Each row is a point. Any point is a mix of the corners, with weights that add up to 1. It lies inside the corners' shape when no weight is negative. Is each point inside? If not, which corners have a negative weight?

Corners:
(1): [ 0.7 -5.0]
(2): [-4.0  0.8]
(3): [7.8 1.5]
Points:
[ 6.7 -1.3] -> outside (2)
[-4.2 -2.3] -> outside (3)
[ 2.7 -0.6] -> inside
[-0.1 -2.9] -> inside
[ 0.8 -4.5] -> inside
[-1.2  3.1] -> outside (1)
[10.0 -0.5] -> outside (2)
[ 6.5 -1.5] -> outside (2)

Corners:
(1): [ 3.1  0.8  8.3  0.9 -1.7  1.0 -3.8  4.7]
(2): [-2.9  1.8 -7.9 -3.9 -3.0  3.3 -1.3 -3.6]
(3): [-2.6 -5.5  3.4  4.0  7.1 -3.4  4.3 -4.1]
(4): [ -4.4   1.7   2.3 -11.7  13.8   1.3   4.0  -0.9]
(5): [-2.2 -2.2  7.1 -0.7 -0.8 -4.9  6.9 14.7]
(6): [ 0.5  4.7  2.8  0.8 -0.8  2.0  0.5  8.7]
(7): [-2.3 -1.5 -2.5 -1.1  2.0 -5.9  2.0  5.9]
(8): [-7.9 -1.1 -4.5 -2.2  0.6  0.5 -3.1  4.5]
(9): [ 1.6 -4.9 -3.8  1.7  3.7  0.4  1.6  0.4]
Points:
[-3.3 -1.2 -3.5 -2.1  2.5 -0.9  2.7  1.5] -> outside (1)
[-2.6 -0.9 -2.1 -2.8  3.9 -0.4  2.0  2.0] -> outside (1)
[-2.8 -0.9  1.8 -0.5  4.5 -2.4  2.7  6.9] -> outside (1, 2)
[-3.1 -1.4 -6.5 -2.9  5.3  3.4  0.9 -3.5] -> outside (1, 5, 7)
[-0.1  3.0  2.3  0.3  0.2  1.2  0.6  7.0] -> inside
